Each row is a point. Each copy is the shape, with its points in the same order, stretched, turned, moved and blurred by noise. Some copies are also mirrored. Which?
In the rows, 128 means zero.

Shape, 6 rows:
[[140  35 110]
 [141  98 129]
 [ 66 144 172]
 [166 198 212]
 [126  94 109]
 [125 104 100]]
Copy 1:
[[ 93  75 157]
 [123 126 143]
 [105 199 100]
 [165 234 163]
 [122 114 130]
 [129 110 122]]
Copy 1 is: only turned
Copy 2:
[[ 49 147 108]
 [ 97 122 109]
 [155 178 146]
 [194  69 147]
 [105 141  82]
 [ 99 145  80]]
Copy 2 is: only turned
Copy 3, 6 rows:
[[167 197 128]
 [135 153 128]
 [104 137  67]
 [ 40  93 155]
 [159 150 118]
 [153 145 113]]
Copy 3 is: mirrored
Copy 4:
[[155  15 180]
 [148  91 148]
 [ 63 128  69]
 [178 221  68]
 [128  78 157]
 [122  78 166]]
Copy 4 is: mirrored

Shape:
[[153 182 158 158]
 [172  73 105 163]
 [ 15  83 110 100]
 [ 92 183 124  87]
 [108 113 140 111]
 [187  89 147 128]
 [ 95 140 156 117]
 [ 81 138 124  86]]
Copy 1 (8 x 4):
[[ 68 151 166  52]
 [140  85 204 177]
 [203  37  19 141]
 [141 172  80  64]
 [164  97 123  96]
 [154 101 222 111]
 [137 105 108  65]
 [174 123  77  90]]
Copy 1 is: only turned
Copy 2, 8 rows:
[[117 179  87 163]
 [214 130 117  74]
 [118  26 117 183]
 [ 74 110 138 180]
 [144 110 129 159]
 [206 156 133 121]
 [127 117 109 194]
 [105  88 142 177]]
Copy 2 is: only turned
Copy 3:
[[ 88 161 121 119]
 [113 105 191 112]
 [188  81  72 215]
 [166 161  66 127]
 [152 137 122 172]
 [117 164 198 123]
 [138 151 104 169]
 [174 150  84 158]]
Copy 3 is: mirrored
Copy 4 (8 x 4):
[[149 182 140 112]
 [127 133 105 200]
 [ 73  25 131  83]
 [170  97 133  61]
 [134  92 155 125]
 [160 130 165 191]
 [127 108 165  96]
 [148  74 143  82]]
Copy 4 is: only turned

Shape (11 x 8):
[[ 92 128 117 191 112 156 118 120]
 [122 118 185 159 151 105  98 139]
 [114 165 104 153 104 111 117 111]
 [103 119 107 123 118 112 109 109]
 [109 149 193 120 127 122 117  88]
 [ 97 198 154 117 126 138  92 112]
 [104 139 108 168 161 119 140 102]
 [ 95 112 119 159 130 115 104  92]
 [116 112 109 141 170 131  94  97]
 [107 115 105 124 116 138 147 138]
 [221 110 239 130 159 140 110 109]]
Copy 1, 11 rows:
[[ 76 163 114 181  94 130  77 140]
 [132 137 124 141 146  76 113 183]
 [116 173  93 162 123 141 109 110]
 [118 148 102 135 143 149  87 138]
 [160 160 141 106 124  77  75 130]
 [136 202 132 120 130 130  82 146]
 [142 153 147 195 124 143  97 122]
 [131 143  94 170 124 134  68 150]
 [140 132 121 163 113 164  90 173]
 [ 83 142 147 138 149 147  96 109]
 [177 111 159  55  62  42 156 165]]
Copy 1 is: only turned
Copy 2 (11 x 8):
[[115 138  82 181  99  91 137 139]
 [162 161 126 117 167 120 127 132]
 [114 141 119 134 107 101 168 109]
 [111 103 106 128 145  95 145 123]
 [165 154 137 132 156 126 132  64]
 [138 170 111 120 134 151 173  67]
 [137 115 116 172 131 116 165 150]
 [127 114  98 151 144  75 144 129]
 [146  94  81 125 148 107 155 145]
 [103  93 113 154 125 124 127 143]
 [249 144 148  56 137 145  91  81]]
Copy 2 is: only turned
Copy 3, 11 rows:
[[145 186 142 172 149 164 114  91]
 [ 85 133 123 144 171 106  85  98]
 [122 158 156 159  99 139 121 121]
 [152 123 112 151 107 122 112  98]
 [ 71 131 109 144 126 129 133  73]
 [ 88 174 106 145 101 142 114 130]
 [134 170 141 155 138 103 160  98]
 [139 141 124 166 117 120 116  62]
 [154 152 111 125 127 105 111  79]
 [164 131 110 146 147 143 137 130]
 [ 47 115 145  45 197 134  91  76]]
Copy 3 is: only turned
Copy 4 (11 x 8):
[[128 157 151 180  88 170 103 145]
 [133 138 190 119 147 153 126 149]
 [142 176 120 173 125 136 123 162]
 [148 143 126 151 138 124  85 130]
 [178 173 162 109 155 163 112 116]
 [133 212 132 101 157 160 113 124]
 [142 137 133 196 147 158 115 115]
 [156 148 163 174 130 147  79 129]
 [128 137 161 160 140 122  97  90]
 [134 116  89 152 118 134 106 126]
 [159 117 216  69 120 101 213 110]]
Copy 4 is: mirrored

Shape, 15 rows:
[[105  69 122 112 123  98 154  87 123 200 189]
 [124 144 100 162 142  99 154 145 154 153  79]
 [168 147  95 174 128 141  78 115  98 177 151]
 [ 96 148 153 107 200 114 161 128  53 103 131]
 [161 154 106 120 168 175 106  95  69  90 109]
 [137 102 157 135 106 134 112 110 154 107 143]
 [175 152 141 143 162 151 102  90 130 166 180]
 [137 187  99  58  92 107  84  91 171  91  98]
 [120 101 199 107  77 231  79 118 194 105 112]
 [176 127 163  99 113 140 196  82  91 149 109]
 [100  82 189 182  87 118 137 133 133 135  90]
 [110 143 139 112 104 121 116 104  97 129 219]
 [143  84 180  90 104 112  69  53 113 134 156]
 [147  55 120  59 124 101 120  91 138  96 166]
 [109 150 139 183  70 162 190  56 150 116 116]]
Copy 1, 15 rows:
[[ 75  90 127 162 181 116 194 102 124 183  61]
 [ 56  95  99 156  94 129 105  97 168 127  97]
 [149  52  83 141 188 145 124 122 137  85 109]
 [ 97 156 228  92 172 125 128 106 185  82  98]
 [176 120 158  49 146 171 143  99 175  45 107]
 [136 137 111  92 118 120 154 120 126 165 145]
 [127 116  80 104 214 131 136 117 142  86 100]
 [121 193 127 124  84 206 137 171 107 113  97]
 [176 167  70  51 115 154 137 155 163 206 173]
 [127 134 192  27 130 148 108  78 132 115  34]
 [ 99  81 134  95  93  92 117  96 150 197 157]
 [152 164 167 152 211 127 160 127  90 142 105]
 [128 110 139  60 145 141 178 159  96 158 126]
 [127 155 146 110 129 123 231 160 108 153  84]
 [138 142 128  80  87 162  97   8 100 163 132]]
Copy 1 is: only turned
Copy 2, 15 rows:
[[114 109 177 132 215 223 143 115  85 146  93]
 [152 163 122 204 102 135 143  75 163  91  81]
 [181  48 170 212  67 168 162 115 119 113 132]
 [177  97   7 178 201 119 117 158 137 128 110]
 [218  96  57 186 101 140 165 153 118  99 165]
 [148 122 156  83 126 146 163 146 137 109 146]
 [217  54 159 177 139 178 195 141 140 116 141]
 [156 148 132 131 107  96 223  97 172 158 185]
 [204 196 209  47  77 115 144 189 142 144 177]
 [172 158 144 177 189 132 144  92  88  54 137]
 [149 159 168  78 124 105  87 106 108  80  98]
 [128  31 137 119 186 167 131 154 142 166 172]
 [177  66 174  63 176 143 190 137  66 144 140]
 [101 109 119  72 188 178 212 166  78 127 136]
 [183 182 179 112 125 167  93  47 172  79 191]]
Copy 2 is: only turned
Copy 3, 15 rows:
[[203  65 109 117 153  72  89 143 159 187 172]
 [ 89 112 133 114  98  85 181 128 129 106 129]
 [145 115 122 131  64 139 108 127 187 118  78]
 [147 155  56  16 161 112 125 174 106 118 127]
 [131 178 100  82 120 119 108 158 140 105  30]
 [175 163 141 123 159 112 121 103 139 115 126]
 [155 141 120  86 139 171 121 133 206 159  81]
 [ 98 125 102 145 202 108 128 115 204  37  74]
 [135 168 206 149 189 147  74  36 125  99  77]
 [128 160  89  87 157  41 110 101 162 181 103]
 [170 142 161 101 108  70 130  55  91 100 160]
 [192 131  48 116 172 151  89 130 160 132 141]
 [236 129 125  91 186  99  54  90 204 107 113]
 [209 153 132 130 203  51  79 167 166 128 147]
 [140 132  92 138 144 104 205  71  87 163  79]]
Copy 3 is: mirrored
Copy 4:
[[110  49 145 200 153  73 143 164 125 176 102]
 [111 140 138 133 156 135 126 135 198 160 141]
 [153 103 146 197 107 166 138  81 104 159 157]
 [ 94 131 143 130 132 178 199 225  74 103 183]
 [165 149 197 133  98 189 203 117  77  83 175]
 [175  96 141  92 131 111 135 138 117 134 123]
 [197  87 139 156  77 142 166 110 103 178 156]
 [137 178 203 100  34 130 148 149 155 109 105]
 [224  69 123  85  95 135 105 131 116  59  57]
 [146 161 154 137 162 155 209 135 128 173  52]
 [135 107 114 117 207 145  91 150 138 141  95]
 [117  92 115 136  64 120 144 154  54 154 130]
 [200  98 187 150 125 103 132 169  73 136  83]
 [168 116 170 130 144  58 161 164 100 102 118]
 [103 104 152  39 128 178 147 102 135 164  96]]
Copy 4 is: mirrored

Shape (17 x 12):
[[114 129 139 140 152 119 124 116 129 144 133 136]
 [150 106 152 112 121 124 119 126 112 150 117 132]
 [143 152 152 137 121 115 110 131 132  94 131 115]
 [123 146 144 118 137 114 135 117 136 149 110 135]
 [139 124 124 105 150 128 118 161 133 147 131 113]
 [124 143 135 104 133 114 114 130 131 148 123 131]
 [138 125 151 138 130 122 110 116 122 144 145 139]
 [146 134 114 143 128 119 118 122 111 117 120 131]
 [144 143 146 147 125 110 151 115 140 143 136 127]
 [125 103 118  85 121 120 123 136 132 147 123  24]
 [132 144 139 132 191 156 120 135 137 150 106 136]
 [125   7 136 130 129 131 123 118 112 114 114 139]
 [115 116 132 125 146 121 111 150 123 147 118 120]
 [113 144 150 135 141 111 175 123 102 131 126 115]
 [133 126 139 118 123 204 127 116 134 149 142 115]
 [127 146 135 128 129 144 151 139 138 128 118 139]
 [135 145 144 147 122 118 107 144 129 148 111 126]]
Copy 1, 17 rows:
[[117 107 157 119 146 106 110 116 144 132 135 136]
 [111 116 155 137 131 126 125 102 166 126 134 103]
 [112 118 117 106 120 144 124 118 116 118 162 109]
 [125 123 145 113 120 119 124 126 161 138 139 142]
 [ 87 107 132 111 141 131 154 123 155 129 135 117]
 [124 126 144 107 132 108 140 118 159 124 146 129]
 [120 117 156 107 140 110 115  98 151 128 137 115]
 [138 128 139 123 129 142 133 126 115 138 139 109]
 [115 121 137 111 126 140 106 103 141 148 130 129]
 [ 57 143 104 162 183 118 119 148 187 175 147 122]
 [ 92  82 152 112 113 123 129 147 141 132 142 116]
 [ 79 104 165 191 182 103 104 113 131  73  99 126]
 [ 88 119 152 115 141 107 140 120 149 126 138 126]
 [116 120 135 133 114 109 106 107 127 178 133 148]
 [ 98 115 117 108 122  89 106 146 144 129  98  83]
 [117 116 116 109 102 128 138 135 120 130 110 121]
 [100 124 155 103 111 142 131 115 143 125 150 112]]
Copy 1 is: mirrored
Copy 2, 17 rows:
[[124 123 120 137 119 115 122 123 129 127 127 130]
 [103 179 107 126 127 123 136 125 138 116 111 149]
 [148 125 107 138 165 122 124 135 132 109 138 126]
 [130 133 104 124 114 134 102 121 112 125 115 135]
 [115 146 108 125 120 150 156 105 117 121 134 108]
 [122 128 103 124 117 134 126 114 122 119 102 121]
 [130 151 108 138 137 113 137 114 153 123 127 141]
 [130 134 156 142 140 130 131 145 144 115 121 128]
 [142 154 103 124 136 140 104 127 128 146 149 138]
 [ 44 136  97  99 157 165 129 108 124 111 145  95]
 [130 125 127 153 106 134 120  96 109 107 140 131]
 [ 61 165 148 125 129  78 190 186 132 128 103 174]
 [104 136 125 138 128 126 141 111 125 123 119 111]
 [141 138 126 101 111 117  76 144 100 126 145 120]
 [137 153 126  86 151 127 132  97 117 128 148 176]
 [159 144 127 104 126 133 113 132  91 137 134 138]
 [124 155 118 152 153 133 118  99 141 127 126 118]]
Copy 2 is: only turned
Copy 3 (17 x 12):
[[127 126 119 123 120 143 130 149 141 129 139 142]
 [114 122 106 117 118 128 130 160 106 161 133 122]
 [111 105 145 128 142 130 109 134 129 103 151 105]
 [116 117 116 137 128 143 129 149 112 151 153 146]
 [117  95 146 155 134 118 134 134 132 159 128 142]
 [119 112 132 130 141 143 129 144 102 164 142 143]
 [119 121 112 111 122 134 113 161 127 135 134 133]
 [119 132 142 124 108 133 117 150 121 129 138 117]
 [105 113 100 136 113 128 108 138 130 124 155 146]
 [ 83  96 176 139 147 103 182 141  83 118 121 138]
 [134 123 128 172 131 120 127 173 154 144 150 151]
 [117 180  87  85  91 144 189 132 172 140  93  84]
 [131 115 144 120 129 122 148 143 135 145 136 133]
 [137  97 107 129 106 143 149 136 128 101 151 124]
 [149 165 113 157 141  86 119 163 109 123 119 152]
 [139 130 112 160 124 117 122 126 130 143 150 139]
 [120 109 141 120 131 105 117 151 116 141 166 140]]
Copy 3 is: only turned
